Rows are points. The points of each table are mixes of a few directions, plus a little noise. Count the directions of each table, and those that both share. Where both have some left over, give the other angles between the two spaces (their principal angles), to ten degrees, smallest first.
In the rows, zero is written as 128.

First, 6 rows:
[[144 141]
 [187 176]
 [122 123]
 [ 86  94]
 [148 144]
 [ 81  90]]
Second (4 x 2):
[[131 111]
 [128 120]
 [137  77]
 [116 206]]
Directions: first 1, second 1, shared 0; angles 60

First:
[[156 173  64 112]
 [128 129 127 129]
 [ 88  62 220 153]
 [138 142 108 123]
 [132 133 121 126]]
Second, 5 rows:
[[103  88 184 143]
 [109 100 168 138]
 [144 154  91 119]
 [164 185  49 106]
 [120 114 148 135]]
Directions: first 1, second 1, shared 1

First (10 x 8):
[[137 123 156 148 129 109 103 146]
 [132 120 151 141 131 122 121 138]
 [132 121 149 140 130 123 121 137]
 [132 128 138 136 128 118 114 137]
 [128 136 116 124 125 122 119 128]
 [123 117 136 126 133 147 155 120]
 [134 127 143 139 128 115 111 140]
 [131 113 160 143 134 130 132 136]
 [129 133 123 127 126 122 120 130]
 [101 164   7  57 116 170 183  70]]
Second:
[[171 117 171 178 129  93 145 144]
 [178 140 122 164 118  82 149 132]
 [ 94 119 134 103 135 161 114 126]
 [ 85  99 174 112 144 173 109 136]
 [151 147  96 134 118 103 138 121]
 [139 129 130 137 127 119 132 129]
 [137 142 103 126 122 116 133 122]
 [120 111 162 135 136 139 124 137]
 [108 134 108 104 128 145 120 120]
 [100 144  79  86 123 150 117 112]]
Directions: first 2, second 2, shared 1; angles 70

First:
[[169  94 114 106 201  71 149  74 114 204 146]
 [118 147 120 156 114 116 135 151 113 137 107]
 [182  97 132 112 154  79 154 116 106 172 143]
 [163  89 138  87 161 125 129  88 138 138 161]
 [179 101 139 112 132  94 150 133 107 151 143]
 [ 85 175 131 172  50 161 118 198 123  74  92]
 [129 136 130 140 110 123 132 147 116 126 119]
 [114 125 103 124 183 115 124  81 138 164 130]
 [ 90 158 127 147  97 163 111 149 139  91 112]
 [ 55 161 142 125  79 235  77 140 180  22 124]]
Second:
[[185 146  88 175 184 164 192 135  67 170 159]
 [160 139 105 153 159 147 163 131  94 152 145]
 [ 58 107 175  71  60  85  50 119 203  76  91]
 [132 129 126 131 131 131 131 128 125 131 130]
 [120 125 135 121 119 123 118 126 137 120 123]
 [ 75 112 165  85  77  94  69 121 185  88 100]
 [116 124 136 118 117 121 115 126 140 119 123]
 [179 143  93 170 178 160 184 134  72 166 155]]
Directions: first 3, second 1, shared 0; angles 60

First, 9 rows:
[[ 84 136 144  76  88 143 149 138 104  59 160 141 114 163]
 [179 132 131 150 151 145 144  85  90 141 120 128 139 130]
 [122 132 137 112 117 140 141 120 107 101 140 135 124 143]
 [180 133 133 148 149 150 150  78  81 132 123 129 137 135]
 [109 125 123 126 124 117 116 148 152 136 125 124 126 120]
 [ 14 114 111  90  84  75  75 245 239 124 133 119 107 105]
 [152 131 132 137 138 140 139 103 105 131 127 131 133 133]
 [ 87 116 109 135 126  91  89 186 201 161 114 116 123  99]
 [222 132 129 180 177 152 148  52  72 168 108 127 148 124]]
Second, 11 rows:
[[118  92  80 136 193  89 154 186 132 126  92 103 186 154]
 [116  84  68 139 207  80 159 200 131 125  85  98 201 159]
 [125 116 112 131 149 115 137 147 129 127 117 119 147 137]
 [127 125 124 129 133 125 130 133 128 128 125 126 132 130]
 [127 123 122 129 136 123 131 135 128 128 123 125 135 131]
 [138 165 177 119  63 168 102  68 126 130 164 154  68 102]
 [126 121 119 130 140 121 133 139 129 127 121 123 139 133]
 [121 100  91 134 177  98 148 173 130 126 101 109 173 148]
 [146 196 219 111   7 202  80  19 123 133 193 175  19  80]
 [132 144 150 124 100 145 117 103 127 129 144 139 102 117]
 [131 141 147 125 104 143 118 106 127 129 141 138 106 118]]
Directions: first 2, second 1, shared 0; angles 70

First (10 x 20):
[[113  81 101 153 153 108 127  94 170 171  87 125 151 164 154  74 134 184
  169 130]
 [164  42 111 175 110  66 147  85 139 124 124 180 110 119 131  64  70 116
  138 145]
 [145 158 190 106 118 125 160 105 173 141 140 114  84 125 108 163 151 138
   66 123]
 [110 167 151 107 138 142 121 141 148 150 130 116 129 155 133 142 156 167
  127 129]
 [149  65 108 155 131 122 167  49 156 131  84  93 117  89 121 119 134 100
  100  98]
 [151  88  98 151 103 108 121 142  72  81 149 170 127  94 120 112  73  64
  139 139]
 [101 191 121  94 144 195 116 152 100 114 120  67 150 110 122 190 176 104
  115  99]
 [121 106 104 143 129 114 110 141 113 128 129 153 145 141 141  96 107 137
  166 141]
 [ 94 228 146  76 139 191 102 190  97 118 150  89 146 134 123 197 175 127
  119 118]
 [128 158 152 117 113 113 110 177 112 123 168 174 119 153 128 124 106 143
  141 158]]
Second, 9 rows:
[[130 165 151 111 116 133 119 165 109 113 159 143 118 129 118 150 123 118
  115 138]
 [126  93 107 145 140 121 136  97 144 141  99 112 138 126 137 108 135 137
  138 118]
 [130 164 150 110 114 132 120 162 110 113 156 142 117 129 120 150 124 119
  119 138]
 [131 177 161 105 110 134 115 176 102 107 170 148 113 129 116 158 122 116
  113 144]
 [124   7  52 189 172 110 156   8 190 177  23  77 165 124 157  54 145 159
  165  92]
 [128 161 148 111 116 132 120 160 110 114 158 143 118 130 120 148 123 119
  116 138]
 [130 162 151 110 116 133 121 161 111 113 159 142 119 127 120 149 122 118
  117 138]
 [132 187 165  97 108 136 114 185  98 104 180 154 111 129 114 164 120 111
  109 145]
 [126  32  67 175 161 115 150  37 175 165  48  86 155 126 152  70 140 154
  157 100]]
Directions: first 4, second 1, shared 1

First:
[[ 97 152 134  95 130 103 114 145 144 100 135  87 112 181 112 194 125 149
  135 107 192  84 149 136 126 118  97 158 115 150 112 123]
 [134 157 145 145 122  76 135 151 139  61 121 111 143  91 111 161  92 151
  143 155 186 124 105 111 100  89 144 157 128 113 132 150]
 [117  97 103 103 114 179  82 110 143 150 152 129 104 187 159 121 143 127
   94 119  77 104 133 149 152 158 108  99 128 189 100  95]
 [142 115 127 141 141 152 149 123 101 185 130 149 130 105 127  95 148  91
  133 115  77 151 143 138 141 147 141 113 132 100 153 134]
 [131 120 130 132 132 149 146  97 116 141  94 151 149 109 134  63 137 133
  125 129 131 174 108 109 128 147 131 114 139 116 125 120]
 [125 148 151 123  99 100 109 145 120  93 148  90 122 106 104 135  94 130
  124 140 187 105 118 139 122 112 155 161 133 119 125 144]
 [139  96 112 132 111 124 118 123 138 159 148 160 112 144 144 118 140 129
  120 144  88 109 139 118 136 118 133 106 120 118 113 129]
 [123 158 144 135 152  91 170 134 125 104  90 126 152 106 106 142 127 145
  158 123 186 151 126 102 107 110 119 151 125  93 141 142]
 [144 109 106 146 152 179 128 124 125 160 134 149 130 123 154 124 146  96
  121 121  29 150 131 148 140 154 124  92 133 155 150 116]]
Second (10 x 32):
[[133 159 118 151 145  67 129 155 188   9 104 126 152 125 140 220  93 192
  146 171 166 120  91  89  83  72 106 139 119 161 117 134]
 [123 133 118 124 141 180 100 124 135  98 129 103 133 137 149 140 119 120
  108 119  92 139 106 158 134 159 116 115 141 200 133 103]
 [128 112 137 122 114 129 142 119  98 194 138 142 114 125 113  82 147 105
  130 116 127 125 155 129 145 138 144 130 126  77 131 139]
 [129 139 124 135 135 111 126 137 149  85 119 125 136 128 134 161 114 149
  132 141 138 126 114 116 112 111 120 130 126 145 125 127]
 [130 140 123 134 137 113 125 137 152  79 118 123 138 129 136 165 113 151
  131 142 136 127 111 118 111 112 119 130 126 152 125 126]
 [122 119 127 117 127 176 115 116 108 162 139 117 121 133 133  95 138 100
  110 106  96 136 133 157 148 163 130 118 138 148 134 114]
 [128 113 132 119 118 146 132 118  99 187 138 134 118 127 119  84 146 100
  124 112 116 131 148 139 148 148 140 126 129  99 132 130]
 [130 143 124 140 135  88 134 142 160  69 114 131 140 125 132 178 110 163
  141 153 153 123 110 104 103  95 118 134 121 137 124 134]
 [130 124 135 128 123 107 143 129 122 148 127 140 124 123 118 116 134 128
  136 130 143 123 140 116 127 115 135 133 121  92 127 141]
 [128  98 141 110 109 164 136 105  70 249 150 139 104 126 110  40 163  74
  119  94 107 131 170 150 166 167 154 123 132  69 136 133]]
Directions: first 6, second 2, shared 2

First (9 x 32):
[[163 136 145 106 117 142  51 169 136 129 134 117  97 142 108 114 147 107
  104 148  84 138  99 104 143 153 118 131 143  59 152 100]
 [192 134 164 120 139 152  69 173 133 119  83  85  89 151 113  62 177  58
   71 174  22  85  74 108 130 152 116 130 134   7 159  68]
 [166 120 161 127 147 131  94 152 132 132 108 129 114 141 125  91 164 101
  112 148  80 121 108 119 126 128 122 136 141  70 137  89]
 [ 93 140  94 123 102 130 147 112 122 123 156 123 135 117 128 169  87 154
  143 110 176 141 146 131 136 134 130 119 117 180 124 167]
 [105 118 126 134 137 112 155 109 130 138 142 160 148 122 138 149 122 161
  159 107 171 153 155 140 123 109 136 130 131 175 111 144]
 [ 80 138  80 139 106 128 200  88 114 115 132 107 151 110 137 162  79 145
  135 108 176 108 148 148 123 125 136 114  99 199 118 175]
 [ 83 111 112 151 147 103 216  78 121 135 132 162 172 111 154 153 110 169
  173  95 196 135 173 160 109  87 143 131 116 222  92 164]
 [163 110 174 116 151 120  63 158 142 146 137 166 117 145 123 108 173 130
  136 136 105 164 121 112 131 122 124 142 158  83 131  93]
 [104 141  94 130 107 135 156 113 119 114 130  99 131 117 127 147  94 127
  120 123 143 110 130 133 132 140 130 117 110 153 131 154]]
Second:
[[162 101 185 125 168 110  80 151 144 154 131 188 127 144 132 101 186 139
  150 130 112 170 131 120 122 105 128 148 162  95 119  88]
 [124 133 120 131 124 132 141 123 124 122 121 113 128 126 128 127 120 120
  120 130 125 113 125 130 127 131 128 124 120 130 130 132]
 [ 95 137 106 102  93 123  82 134 137 140 202 163 128 122 115 196  94 189
  160  99 203 206 152 113 149 139 129 124 146 182 128 166]
 [ 75 153  72 103  69 134 108 122 128 124 202 129 128 113 113 213  59 184
  149  97 213 183 151 117 153 153 129 112 127 202 133 189]
 [173 101 186 139 179 116 113 143 137 144  92 159 127 144 138  71 193 106
  130 145  76 122 117 130 112 103 128 146 146  73 121  75]
 [183  92 204 139 192 111  99 150 140 151  91 176 126 149 140  61 211 107
  135 147  70 133 118 128 109  95 127 153 156  62 118  63]
 [112 141 101 130 109 136 151 117 120 115 126  99 128 121 126 140 100 122
  117 127 135 107 126 131 131 139 128 118 112 143 133 147]
 [136 135 117 149 135 140 184 112 114 107  72  74 129 125 135  90 126  77
   94 148  81  51 108 142 116 131 127 122  98 104 133 119]
 [ 81 164  53 130  74 151 187  99 108  95 129  53 130 107 122 166  51 117
  101 123 153  79 126 136 138 159 128 101  86 174 140 182]
 [116 142 100 137 113 140 168 112 117 109 108  84 129 120 129 127 103 106
  106 134 119  83 120 136 127 139 127 117 103 134 134 142]
 [149 110 165 125 153 116  94 143 139 147 135 170 127 139 130 114 165 139
  145 128 122 160 131 123 125 112 127 142 152 110 121 103]]
Directions: first 3, second 2, shared 2

First, 10 rows:
[[118 145 221 109 142 176 204 207  79  35 105  94 152 139  46 143  75 191
  184 113 116 142 176  12 146 120 125  73 120 154 120 152]
 [130 124 105 132 124 117 109 109 140 150 134 136 122 125 147 125 141 113
  115 131 130 125 117 156 123 130 128 141 130 122 129 123]
 [134 118  75 139 121 101  85  82 156 182 141 148 115 122 174 119 159  92
   96 137 135 120 100 195 118 133 130 159 133 113 132 114]
 [132 119  84 136 121 105  92  90 151 173 138 145 116 123 167 121 153  97
  101 135 135 121 105 184 119 132 130 154 132 116 131 117]
 [127 128 132 127 129 131 132 131 126 124 128 127 129 128 123 129 126 131
  131 128 127 128 130 122 129 128 128 125 128 129 127 129]
 [124 136 169 120 134 149 162 162 106  87 118 112 138 133  93 135 105 156
  154 121 122 135 150  76 136 126 126 105 124 140 125 139]
 [118 145 221 109 142 176 204 207  80  34 105  94 151 139  47 142  74 191
  185 113 115 142 177  11 147 120 126  73 121 155 120 152]
 [130 124 111 132 126 118 113 112 138 147 132 135 124 126 145 125 139 116
  118 131 131 126 118 151 125 129 129 140 129 123 130 123]
 [134 119  73 140 120  99  83  81 157 184 142 148 115 121 177 120 159  91
   94 137 136 120  99 197 117 133 129 161 133 113 133 113]
 [132 121  90 135 123 109  97  96 148 166 138 142 119 123 161 122 149 103
  105 135 134 122 108 176 121 131 129 151 131 118 131 118]]
Second:
[[ 99 101  98 129 134 129 130 118 114 137 136 136 114 153 139 152 119 130
  144 144 106 150  99 109 140 151 130 115 124 150 100 150]
 [154 103 107 192 112 138 118 119 120 108 112 144 111  91  89 137 127 112
  130  99 180  99 150 110 125 131 129 139 153 147 128  91]
 [118  94  90 142 131 136 133 119 107 133 141 141 100 138 127 148 121 126
  142 135 120 141 115 105 130 146 124 118 127 154 106 122]
 [ 93 121 129 162 107 132 117 131 122 120 122 111 147 158 154 137 128 133
  150 111 100 130  96 115 114 134 151 166 104 132 128 148]
 [ 83 129 132  90 148 112 127 120 136 143 128 129 142 158 152 141 118 136
  131 157  98 158  90 132 162 150 134 103 124 127 101 188]
 [112 104  95 141 115 141 128 121 114 130 125 136 118 148 129 154 127 123
  146 138 115 140 105 111 125 135 131 123 135 157 109 143]
 [168 116  87 138  96 158 132 122 122 123 105 151 110 112  86 153 140 105
  130 139 159 117 145 124 110 103 114 106 178 166 126 112]
 [106 149 168 109 153  99 119 126 149 129 122 121 154 123 140 112 120 137
  114 128 131 130 121 145 161 142 136 124 120  98 126 159]
 [134 149 139 137  93 141 120 134 139 117 100 118 156 133 125 131 141 120
  131 120 131 115 126 139 107 100 139 146 142 130 146 141]
 [207 239 235  75 100 138 145 190 158 121 146  61 182 115 161  33 170 149
   93  92 101  88 203 194  31  30 124 204  73  39 249  50]
 [135 103 128  94 219  83 139 107 128 147 170 163  76  78 106 110  97 138
   96 145 168 141 158 123 203 185  97  64 128 107  91 103]]
Directions: first 1, second 5, shared 0; angles 90

First (11 x 32):
[[114 132 128 113 136 125 140 102 116 115 126 159 124 139 120 126  88 156
   80 136 122 158 138 148 132 139 101  98 156 163  97  93]
 [137 119 127 154 119 125  96 146 138 141 130 107 146 113 148 125 167  96
  199 114 146 106 122  87 140 103 152 157  76  83 167 161]
 [ 80 111 158 150 116 186 172  96  90 120 122 129  88 134 145  99 105 157
   73 137 115 149 168 169 114 184 120  70 146 173  67  65]
 [125 124 131 134 123 135 125 126 125 130 126 122 128 126 134 124 133 124
  139 124 131 127 132 122 131 128 131 127 118 123 128 130]
 [178 171  74  47 168  22  94 120 159 105 138 206 179 145  74 171  63 155
   89 138 132 165  87 116 156  67  72 146 182 146 152 140]
 [181 146 111 103 142  98 122 186 173 146 136  89 136 126  96 168 175  91
  159 123 123  76  82 127 109 105 157 195 135  86 184 205]
 [156 132 111 129 129  97  86 154 154 141 132 114 159 116 130 141 161  97
  198 118 144 106 102  84 141  85 146 172  89  77 181 180]
 [111 124 126 129 127 124 119  98 113 117 126 159 137 132 138 116  97 147
  116 130 135 159 144 120 146 124 107 102 125 145 109  96]
 [ 81  97 165 187 100 199 144 115  96 137 119  95  98 115 173  90 155 120
  151 122 132 121 168 128 121 169 152  99  86 125 101  99]
 [148 123 131 148 119 136 117 169 149 152 129  78 130 113 135 137 190  86
  192 116 135  80 111 109 117 118 169 174  92  79 171 183]
 [ 95 130 149 111 135 164 196  93  97 110 123 148  81 149 112 117  75 179
   12 146  99 160 154 202 101 191 100  66 200 207  50  59]]
Second:
[[116 117 144 124 132 113 121 136 127 123 130 132 129 115 122 127 111 141
  127 129 120 146 133 119 146 118 123 119 126 120 120 117]
 [144 139  94 147 117 149 119 101 123 136 121 132 140 148 156 121 157 100
  156 122 155 105 124 118 114 131 132 143 107 134 148 144]
 [121 125 164  95 146 118 168 169 141 123 136 107  95 116  82 147 107 156
   66 141  86 133 123 174 114 148 130 119 182 139  99 122]
 [ 61  81 249  69 167  45 130 212 141  99 155 130 103  46  46 145  16 228
   59 148  49 226 152 131 204  92 108  70 173  96  60  64]
 [163 155  89 132 122 169 168 117 132 141 121 107 110 166 133 138 174  94
  110 127 136  73 108 172  70 169 144 155 155 157 140 160]
 [151 143  74 161 108 158 106  83 118 139 117 138 152 157 175 113 172  84
  179 115 172  97 124 103 113 130 132 150  88 132 164 150]
 [160 150  62 167 104 168 112  75 119 143 113 134 151 169 182 114 185  74
  181 114 178  83 120 109 101 137 135 156  88 139 169 160]
 [108 113 146 129 130 106 101 129 124 120 131 143 144 106 130 121 101 145
  145 127 126 160 140  99 164 102 119 112 106 111 123 109]]
Directions: first 3, second 2, shared 1; angles 60

First, 11 rows:
[[131 132 126 129 131 124 124 128 129 129 129 127 124 128 124 130 129 130
  127 129 133 124 126 128 129 125 129 127 124 128 124 127]
 [225 224  85 141 204  54  35 123 143 141 122 103  24 134  46 173 155 165
  107 129 249  47 111 104 151  54 125 105  60 140  38  98]
 [204 202  95 137 188  71  56 123 141 138 124 110  47 133  64 163 148 157
  112 129 221  66 115 109 146  70 126 111  75 137  59 106]
 [ 96  96 143 123 102 153 159 130 123 124 130 137 164 126 156 112 118 115
  136 127  86 155 133 136 120 153 129 136 151 124 158 137]
 [123 124 130 127 124 132 133 128 128 127 129 130 133 128 132 126 126 126
  129 128 122 131 128 129 126 131 129 129 131 127 132 130]
 [110 109 136 126 113 142 146 130 125 126 130 133 149 126 144 119 123 120
  132 128 106 144 131 132 123 143 128 132 141 126 145 134]
 [184 183 102 136 172  85  75 124 136 135 124 114  68 132  80 154 144 151
  117 128 197  80 119 114 141  86 126 115  90 134  76 112]
 [ 95  97 142 124 103 152 159 130 123 124 130 136 162 126 154 114 119 115
  135 127  88 154 133 136 120 152 128 135 150 123 158 138]
 [ 80  80 149 121  90 165 174 132 120 122 131 140 181 125 170 106 114 109
  139 127  68 168 137 141 116 165 129 139 161 122 172 143]
 [ 88  90 146 122  96 158 165 130 122 123 131 138 170 125 162 110 117 112
  136 127  79 161 135 138 119 159 129 137 156 123 165 140]
 [ 72  74 153 120  84 169 180 131 119 121 132 142 187 125 175 103 113 107
  140 126  60 174 137 141 115 171 130 140 166 120 178 144]]
Second, 8 rows:
[[131 121 151 135  87 162 134 131  87 137 146 139 159 133 156 119 125  90
  160 110 114 191 142 129  74 172 140 153 134 130 141 134]
 [101 104 137 140  52 121 112 130  93 149 111 167 180 132 138 102 164 151
  153 137  61 172 168 120 115 116 132 122 192  92 133 111]
 [149 165  94 149 107  68  54 134 111 150  94 178 118 136  84 144 177 190
  136 165 113  88 170 100 145  46 116 107 169  93  76  72]
 [126 122 132 115 169 127 148 116 165 112 133  80 101 120 119 122 112 130
   98 113 165 103  92 141 166 134 128 112  94 144 137 159]
 [156 140 148 137  74 147 109 136  69 159 146 152 150 138 142 124 144  94
  175 107 115 199 160 118  50 146 144 155 142 119 112 111]
 [109 119 119 114 185 153 182 139 162  99 137 125 117 125 150 150  79 103
  109 144 126  87 104 142 142 148 113 147 106 156 152 134]
 [110 121  94 138 194 141 139  97 174  54 112  92 126 118 125 140  95 139
   82 152 167  82  71 139 199 178 129 113  89 174 169 172]
 [142 136 150 100 160 107 147 135 160 159 148  90  74 125 111 124 124 127
  112 101 164 102 113 137 136  86 121 116  98 119 100 130]]
Directions: first 1, second 5, shared 1

First (9 x 32):
[[141 114 111 127 131 142 122 136 145 154 125 108 125 127 128 131 134 122
  140 125 160 136 134 128 124 120 133 117 112 122 124 133]
 [ 77 183 191 131 117  75 153  96  64  32 138 205 138 132 129 115 104 151
   82 139   7  97 106 129 143 157 109 170 188 150 144 111]
 [148 106 103 127 133 149 118 141 154 167 124  97 124 127 127 133 137 119
  146 123 176 141 137 128 122 116 136 111 104 119 122 135]
 [137 119 118 128 130 137 124 133 139 144 126 115 126 127 128 130 132 124
  136 126 148 133 131 128 125 123 131 121 118 124 126 131]
 [156  98  94 126 134 157 115 146 162 180 123  86 122 126 127 135 141 116
  153 122 194 145 140 127 120 112 139 105  96 116 119 137]
 [ 91 168 174 130 120  89 146 104  81  57 135 185 135 131 129 119 111 145
   94 136  39 105 112 129 139 149 114 159 172 145 140 115]
 [117 140 142 129 126 116 133 121 114 107 130 145 130 129 128 125 123 133
  118 130 102 121 123 128 131 134 124 137 141 133 132 124]
 [143 111 109 127 131 144 121 138 147 157 125 105 125 127 128 132 135 121
  142 124 164 137 135 128 123 119 134 115 110 121 123 133]
 [142 113 111 127 131 142 121 137 145 154 125 107 125 127 128 132 134 122
  141 125 161 137 134 128 124 120 133 117 112 122 124 133]]
Second (10 x 32):
[[108 165 149 126 115 107 161 122  93  91 135 130 135 140 118 109  95 137
  123 161  99 114 121 114 126 134 107 134 164 131 130 133]
 [121 113 144 131 140 121  98 114 134 113 125 178 125 116 146 146 157 131
  101  87  81 126 125 149 144 136 145 150 120 141 137 109]
 [125 104 145 125 148 131 109 109 134 121 133 150 115 130 155 139 151 127
   96  86  87 132 137 150 146 108 141 151 127 143 134 116]
 [125 121 137 123 137 130 132 118 125 123 134 123 120 138 140 126 128 126
  113 118 112 129 136 133 135 108 127 138 136 135 128 127]
 [146 148  91 130 103 140 154 160 133 161 123  69 141 130  91 112  97 123
  184 187 216 132 124  97 100 142 112  84 120 101 116 152]
 [115 119 156 116 148 126 140 102 112 106 143 126 112 151 155 121 124 128
   88 108  76 126 143 141 145  83 125 156 155 146 131 124]
 [118 151 136 127 116 116 147 128 109 110 131 127 134 133 117 116 108 133
  132 153 121 121 122 117 124 136 115 127 147 127 128 132]
 [120 109 150 128 147 124 104 106 130 111 130 169 118 124 154 142 155 129
   91  83  73 127 131 152 147 119 143 156 127 145 136 109]
 [148 120  95 138 116 139 105 153 156 162 113 127 139 106 109 140 144 124
  163 131 184 135 120 123 115 161 139 102  90 111 124 130]
 [156 128  78 135 108 149 128 168 156 181 115  80 142 116  94 127 120 120
  190 166 232 139 123 105 101 151 127  80  93  99 117 147]]
Directions: first 1, second 3, shared 1

First, 8 rows:
[[101 144 131 126 131 140  76 126 144 100 145  94 157 138 111 146 132 103
  110 112 144 164 137 106 144 117 125 124 122 122 168 138]
 [127 174 138 106  76 157   8 125  77  89 100 149 137 123 140 158 102 101
  180 102 135 144 104 115 168  63 176 115 138 160 112 198]
 [124 109 125 109  76 108 215 141 121 143 122 150 103 134 147  92 109 101
  173 118 110  60  14 167 101 141 224 111 151 142  56 111]
 [125 156 132 123  92 146  59 125 126 103 121 120 160 133 122 159 117 104
  140 122 137 143 118 107 139  99 134 117 116 120 141 156]
 [ 59 107 125 136 216 123 135 126 167  98 181  58 135 151  91 114 158 110
   55  94 149 199 175 120 147 159 111 135 147 138 207  91]
 [137  97 129 143 232 110 166 120 100 154 130 152  66 106 139  84 153 191
   99 136 118 150 221 150 144 150  77 161 149 166 132 109]
 [172 129 119 155  89 125 162 128 185 158 120 118 182 131 118 164 133 141
  110 179 132  95 144 102  78 158  54 124  72  46 142 100]
 [176 110 128 130 114 114 201 129 106 173 101 181  93 108 156 103 121 166
  157 158 105  69 117 156 105 142 127 136 130 131  65 117]]
Second:
[[108 135  98 139 179 146 152 163  86  68 202  49 132 195  79 158  94  78
   59 109 160 201 146 115 177 193 157 158 145 138 156  71]
 [100 138 143 114  77 130  74 112 178 126 108 126 165 112 133 131 144 108
  158 113 128 111  84 115 109  81 140  96 117 112 142 166]
 [ 55 116 162 116 155 118  49  81 233 142 103 125 155  79 134  97 202 144
  123 100 126 145 155 114 101  66  74  95 121 119 209 174]
 [127 147 141 119 181 144  25 113  66 112 107 164  88  98 142 121 136 162
  144 115 126 174 207 126 182  73 108 146 151 187 139 187]
 [152 127 134 136 112 124 130 118 149 150 107 144 141 113 136 133 136 148
  136 150 123 106 141 120 104 124  90 125 103  99 127 130]
 [139 110 125 136 120 112 191 129 159 155 126 131 131 127 128 120 135 138
  120 146 123  96 118 132  95 154 110 126 112  99 120 100]
 [137 127 139 125  51 121 137 114 194 157  95 145 170 110 143 134 138 125
  159 148 118  68  70 121  77 106 121  96  97  78 117 142]
 [147 146 116 133 141 144 105 144  67 102 142 122 117 146 119 148 100 120
  120 128 137 155 151 121 162 138 138 148 138 148 115 125]
 [187 107 115 150 142 110 231 143 114 167 125 151 102 131 137 120 119 167
  118 171 116  89 148 144 104 177  96 149 115 106  87  82]
 [ 56 134 111 110 130 141 134 156 108  55 198  47 139 196  89 136  96  37
  100  71 155 182  51 130 169 158 235 123 169 157 144  95]
 [196 120 125 131 124 118 180 135  55 168  91 201  65 102 166 106 107 180
  173 158 101  79 137 161 128 134 139 150 141 157  44 133]]
Directions: first 4, second 5, shared 4
